Each point is reached from the start by the listed moves, each made 0, 1 or 2 times, or once backwards (-1), plus a little noise. Say if it took an odd or an even number of moves. Then give how often each move was made.

Moves:
(1): [ 51   5  -8 -54  48]
(2): [-35  37  14 -40 -34]
Start: [ 51  -6  -7  13 -30]
Points:
[  4 -12   5  71 -82] -> odd (-1, 0)
[ 49 -44 -18 109 -41] -> even (-1, -1)
[ 50 -12  -2  18 -28] -> even (0, 0)

Moves:
(1): [ 41  13  11  -4 -33  15  26 -22  17]
(2): [ 20  56  10  -4   2 -33 -15 -13  -1]
(3): [ -2 -12   0 -22   0 -16  17   0  21]
(4): [ -4  -3   2 -11   4  -6 -28   4  28]
(5): [ -9 -12  13   8  10 -22  15 -24  -8]
(6): [ 22   5  11 -25  47  10   3  20 -10]
Start: [10  7 -3  8  9  4 -7  2  4]
Points:
[117  27  69 -23  63  21  36 -47   9] -> even (2, 0, -1, 1, 2, 2)
[  7 -26  15 -28 -53 -56  11 -55 121] -> odd (1, 0, 2, 2, 1, -1)
[ 73  29  31  19  29  28  48 -28 -46] -> odd (1, 0, -1, -1, 1, 1)
[115  19  27 -59 -15  17 112 -24  44] -> even (2, 0, 2, -1, 0, 1)
[ 71 -13  46 -27 -37 -42 110 -89  65] -> even (2, 0, 2, 0, 2, 0)
[ 65  69  44 -26 120 -19 -47   9 -18] -> even (0, 1, -1, 1, 1, 2)

Moves:
(1): [  0 -19  17  -6  -1  -2  -6  -1 -29  11 -10 -12  17  -2]
(2): [ 15  20   7 -11   4  15   5 -21   5  -6 -14   1   7  -4]
(3): [-25   1  15 -14 -17  -3   9  -2  16   7  -7 -12   9   5]
(4): [ -5  -7   2  -2   6   8  11  -7   2  12   3  14 -10   5]
(5): [  8  10   7 -12 -11  -5 -27  -8 -11 -15   6  11   4  -4]
(6): [  2  15   3  -3  -4  14  19 -10  -9  -6  -8 -26 -12 -14]
(7): [-7  3  3 -2 10  2 20 -8  3 -1 -5 11 14 -9]
(8): [ 18  -4  12 -10  12  19   8  41  15   1  -1 -10  -7 -12]
(9): [ 18   0  -9 -13  -5  -8  -9  -4  10  15  -4  -6   2  -2]
(10): [  8  12  12  28  -3  -3 -14  -3   4  17 -20  21   3 -12]
(11): [  0   1  10   5 -25   5 -13  -3  10  10  16  -3  -8   0]
Start: [  7   3  -1  -7  11 -13   0  20   2  -4   0   6   2 -12]
Points:
[ -14  102   41  -43  -66   21   17 -107   30  -26    8   16   -7  -47] -> odd (-1, 1, 1, 1, 2, 2, 2, -1, 0, 0, 2)
[   6   -6   78  -60  -23   96   76   68   23   19   11 -121  -51  -35] -> even (1, 1, 1, 1, -1, 2, -1, 2, -1, -1, 2)
[ 92  49  14  13  87  16   9  67  51  13 -44 101   0 -84] -> even (-1, 0, -1, 1, 1, 0, 2, 2, 1, 2, -1)
[ 30  30  96 -52 -13 -27 -69 -47 -18  47 -94  64  96 -28] -> even (2, 2, 2, 1, 2, -1, 0, 0, 1, 2, -1)
[ -32   61   42  -10   14   -5   70  -95   34   59 -101   57   47  -41] -> odd (0, 1, 2, 2, 0, 1, 2, -1, 1, 2, -1)

Moves:
(1): [ -2   2  13   4   3  -5 -15  -2  -5  -6 -13 -13 -10   9  -7   3   2  11
  -3]
(2): [  2 -16  -5   9   3 -11  -5  -6  -4   9  -6   1   3   1  -7  10  -5 -11
   7]
(3): [ -7   0  -9   9 -11 -15 -11  -8  16  10  -4  -2   2  -1  -2  -3  -7   0
  -3]
(4): [ -4  -3 -13   1  15  -8  -7  -2  -2   3   1 -10   0  -3  -8   3  15   3
  -1]
(5): [-3 -6 -2 10  2 -4  0  4  3  8 -7  6 -5 -3 -5  6 -9 -7 -1]
(6): [ -5  -2   5  -8   5  -5   8   5   3  -5 -10 -10   1  -3  -1   8  -5  -5
   4]
(7): [  1  -4   1 -11   7  -5   2  -7   1   2  -2  -3  -5  -1   2  -5  -2  -3
  -1]
(8): [-4 -7  4 -7  7  2 -5  8 -7  4  5  2 -2 -2  1  1 13  6  6]
(9): [ -6   9   5   8   6  -4  -9   4  -3  -9   3  15   7  13   4  -5   6 -16
   2]
(10): [ 2  7 -2  3 -4  0  5 -2 -7  4  4 -7  4 -1 -5 -5 -5  0  8]
(11): [  0 -13  -8  -2   0   2   2   4  -6  -6   1  -2 -10  -6   0  -7   7   2
   9]
(12): [  2  20  10  -5  -1   7  -6   3  -7 -13  10   4   3   2   5   0  -5   4
   1]
(13): [-3 -4  1  1  2 -6  5 -8  5 -1  3  2  2  1 -1 -2 -5  3 -2]
(14): [  6  -2   1  -3  -1   0  10  -7   4   2   1  -9 -15  -5   6   2  17   5
  -1]
(15): [ 3 -7 15  1  0  4 -5 27  7 -8  3 -7 -8  8 -4  3  0  3 -5]
(16): [ -4 -10   0   2   8  11  -3   1   0   1   5 -12 -15   8   7   0   0   5
   5]
(17): [ 5  2 -1  1  4 -1  4 -3  5 -2 -6  5  5 -1  2 -1 -3  1  4]
(18): [-10   0 -19   2  12 -14 -19  22 -11  -8   6  11 -12  26   0   3  20 -10
   0]
Start: [-10  -2  11   8  -1   0  -3   9  -6  -4  -9  -3  -1   0   3  -2  -6  -7
  12]
Points:
[-42 -25 -42  15 106 -45 -59  37 -40 -12  -5  47 -43  62  30  30  49 -89
  57] -> even (-1, 2, 0, 1, 2, 1, 2, 1, 2, -1, 0, 2, -1, 1, -1, 2, 2, 2)
[-12 -40  24   9  32  -1 -67 121 -29 -55   2  28 -88  61  14   1  68  13
  27] -> odd (1, 0, 0, -1, 1, -1, 0, 2, 0, -1, 2, 1, 0, 1, 2, 0, 2, 2)
[-51 -25  15  39  13 -42 -50  15 -18  17 -51  30  19  25  -8  10 -12 -56
  41] -> even (1, 1, 1, -1, 1, 1, 0, 2, 2, 0, 0, -1, -1, -1, -1, 0, 0, 0)
[ -41  -28   22  -13   46    5  -70  110  -21  -51   33  -18 -101   49
   33  -15  119    0   17] -> even (0, -1, 1, 1, 0, 0, 1, 2, 2, -1, 2, 1, -1, 2, 2, 1, -1, 1)
[-31  54  22 -34  18  34  -3  82 -34 -68  36  16   2  57  35  12 -12  -6
  19] -> odd (-1, -1, -1, -1, -1, 2, -1, 0, -1, 0, -1, 2, 1, -1, 0, 1, 0, 2)
[-32   7  -1   7  46 -33 -23   2 -23 -39 -32 -23 -46  25   8   1  85  22
  30] -> even (2, -1, 0, 1, 0, 1, -1, 1, 1, 0, 1, 0, 1, 2, -1, 0, 2, 1)
[-20  39  54 -15  18  31 -37  13 -65 -85   9   5 -20  21  22 -18  45  39
  29] -> odd (2, -1, -1, 0, -1, 0, -1, 1, 1, -1, 2, 2, 1, 0, -1, 0, 0, 0)
[ -8 -82  -8  55   1 -50  14 -29  55  29 -31  -3 -38 -21   5 -14 -35 -61
  35] -> odd (-1, 2, 2, 0, 2, 0, 2, -1, 2, 0, 2, 0, 1, 2, 1, 1, 1, -1)
[-20 -17  58   9 -16   5 -42  53  31  22 -19 -68 -52 -33 -19  17   4  52
  -8] -> odd (1, -1, 2, 1, 2, 0, 0, 2, -1, 0, 0, 1, -1, 1, 2, 0, -1, -1)

Moves:
(1): [  0   3 -15   3 -10   0   5  -4   2   2  -4   0  -8  -4   0   0  -3   5
   9   4  -2  -3   8  -2   1   0]
(2): [  5  14   1  -2  -8  -4  -8   0  -5   7  -5 -10   3  -1  -1  -3   3   5
  -3   0  -7   2   9   5  -4  13]
(3): [  1  12 -11   8   1   2   5   3   6   3   0  13  -1   5  -6 -11   5   6
   0  -7   5   7  -2  10   0  -3]
(4): [  6 -26  -3   2   5 -10  -2  -5 -16  -7   8  -6 -11   2 -10  -3  -1   8
   8   1 -16   0 -10  -4   7   7]
(5): [  4  -8   5 -16  -8  -4  -9   8 -13  -1  -1  14  -4   3   0  -6 -16   8
 -13  11  -4   4 -13  -4   7   2]
(6): [ -5 -22   1   4   0 -13 -26   9 -21  -2  16   6  -2  -8   2   2 -14   6
   6   2  -8   2   6  -4   9   1]
(7): [ -2  12   8  -5   2  -7  11 -16  -1 -19   5  -9 -13   2  -7   1   3 -11
  17  -3   8  -7  -2   2  -3 -10]
(8): [ -2  10  -2   0  -5   6   0   5  -1  -3   2  -4   1   1   3   2   2   5
   1   8  -4   8  -5  -4 -15   4]
(9): [ -8   6  -8   1  -3   7 -12 -13   5  -2  -6  -4  -5   8   6  14  -5  -5
 -11   5   5   6  -8   4   2   6]
(10): [ -1  10   5   5   2   4   6  -2  11  -1  -1   2  -3  -3 -15   6  14  -1
   1  -3   8 -19  -4  -5  -1  -3]
(11): [  5  -4   9   5   3  -1 -14  -7 -10   4   1   8  21  12  12 -13   0  -2
  -5   8   1  -3   6  -7 -14   4]
(12): [ 7  3  1 -1 -4 14  6 -3 -5 -7  2  2 11  4  1  1  8 -1 -8  5  1  0  5  4
 -3  3]
(13): [ -5   9   4   3  10  -3   1  -8  -3   5   5   1   6   1  -4   7 -10  -5
  -5  -9 -17  -9   3   4  -3  -7]
(14): [  0   1   1  -4  -7   2  -5   3  12   3 -10  -6  18  12  12  -5   0   4
   4   0   1   5  10   4  -5  -1]
(15): [  8  -2   8  11   1  -8  -7  11  -3  -3   0   2  -9  -2  -7 -12  -8  -1
  -7   5  -4   1   4   1   7   8]
(16): [-11   3   2   5  -5  -5   9   3  -1  -1 -14  -4  -5 -10  -8   0 -14  -5
  14  -8  -5  -6 -10  12  13   0]
(17): [ -5  -6   0   0   7 -13  10   6  -7   4   2   5  11   3  -8  10 -18  18
   8  -1   0   4   9  -8   7   4]
(18): [  3  -5   5   7  -1  -1   2  -2  -2   4   8  -7  -6   3   1   0  -6   3
  -3 -13  -1  -4  -4  -4   8   6]
(19): [  1   4   6   2 -13  -8   5   2   1  -1  -5 -12  -2   0   2  16   8  -6
  -2  -8  10  -8  -9   0   0 -18]
(20): [ -5  17   4  -5  -4  -4   9  -6   5   9   5  21 -10   6   4   4   8   5
   9   7   3 -15   1   4   4  10]
(21): [ -4   6   3  10   9   4  -8  -2  -1   1 -11 -11  -5   6   1   0   2   4
   3  -1   1  -1  10   6  10  -5]
(22): [ -2   6   2  10  -5   5   6  -2   8  11   1   1  -9  -3   3   1  -5   5
  -2   0   6  -3   9  16 -15   2]
(23): [ -8 -10   6   4  -3   0   7  -9   4  -7  -3  -4  -1  -7  -1  -5   1   0
  -5   2   0   4   0  -9   2  -5]
(24): [ 12 -11  13  -1  -6   1   1 -11   4  -3   4  -2  10  -8   5   2   6  -2
  14   9   7   7   1  -8  -7  -8]
Start: [ -6   2   6  10  -6   2  -4  11   0   7  -2  -4  -1   3   0  -2   8  -4
  -4   8   2   3   7  -5   4 -11]
Points:
[  82   31   58   10  -38   37   16  -38   -4   -6   18   37   28    2
  -18  -66   61  -13   13   78   17  -36   33    8 -101   16] -> odd (1, 1, 0, 1, 1, -1, 1, 0, -1, 2, 2, 2, 0, 0, 1, 0, -1, -1, -1, 0, -1, 2, -1, 2)
[-43  37  31  48 -52 -12 -41 -12  20  37 -13  -2 -48  19  12 -10 -19  -1
 -57  39 -51 -31 -20  -1 -17  78] -> odd (0, 1, -1, 1, 0, 0, -1, 2, 2, 1, 1, -1, 1, 1, 2, 1, -1, 1, 0, 2, -1, 1, 2, -1)
[ 14 -62 -26   2 -91 -18 -69  24 -25  31 -16   7 -55 -21   0 -17 -82  54
 -12  49 -36  43   1  12  61  78] -> even (2, 2, 0, 1, 2, 1, -1, -1, 2, 0, -1, 0, -1, 1, 1, 1, 0, 1, -1, 0, -1, 1, 0, 1)
[-39   6  28 -10 -12 -14   2  -3 -64  29  33  65  29  40  48   2 -74  62
  -9  58  -3 -17  85 -28 -45 -16] -> even (2, -1, -1, -1, 2, 1, 1, 1, -1, -1, 2, 1, 1, 0, -1, -1, 2, 0, 0, 1, 1, 2, 1, -1)
[ 40 -40  91   2 -38 -66  20 -34 -37 -66  11 -65 -28  -6  -4 -49  44  -8
  67  66 -11  22 -16 -76 -18  -4] -> odd (0, 1, -1, 2, 0, -1, 2, 2, -1, -1, 1, -1, -1, 0, 2, 0, 0, 0, 1, 1, 0, -1, 2, 2)
[-69  62  10   6 -40   1 -68 -35 -18  34 -24  62  10  61  57   1 -54  21
 -56  62 -29 -22  30 -12   2   8] -> even (2, 0, 0, -1, 2, 1, 0, 1, 2, 0, 2, 0, 2, 1, 0, 0, 0, 0, 0, 2, 1, 0, 2, -1)
[ -9 -21  60  25  42 -48  -7  10 -97 -13  28 -18 -10  37 -67  28 -40  49
  19 -21 -12 -61   9   8   4 -44] -> odd (-1, 0, 0, 2, 2, 1, 2, 0, -1, 2, 1, 1, 1, 0, -1, 0, 2, 0, 1, -1, 2, 2, -1, -1)
[ -25   34   16   49 -121  -52   16   -1   25   34    0    2 -104  -58
   15   64  -49   24   36   41   49   12    5   12   19   17] -> even (2, 1, 0, -1, 0, 1, 0, 1, 2, -1, -1, -1, -1, -1, 2, 1, 1, 1, 2, 2, -1, 2, 1, 2)
[-54  38  17  73 -49 -57  82 -14  17 -32   7  10 -81 -31 -95  48 -35  -9
  30 -60   0 -78 -46  -8  98 -54] -> even (2, -1, 2, 0, 0, 1, 1, 0, 1, 2, -1, 1, 2, 0, 2, 2, 1, 2, 2, 1, -1, -1, 2, 0)
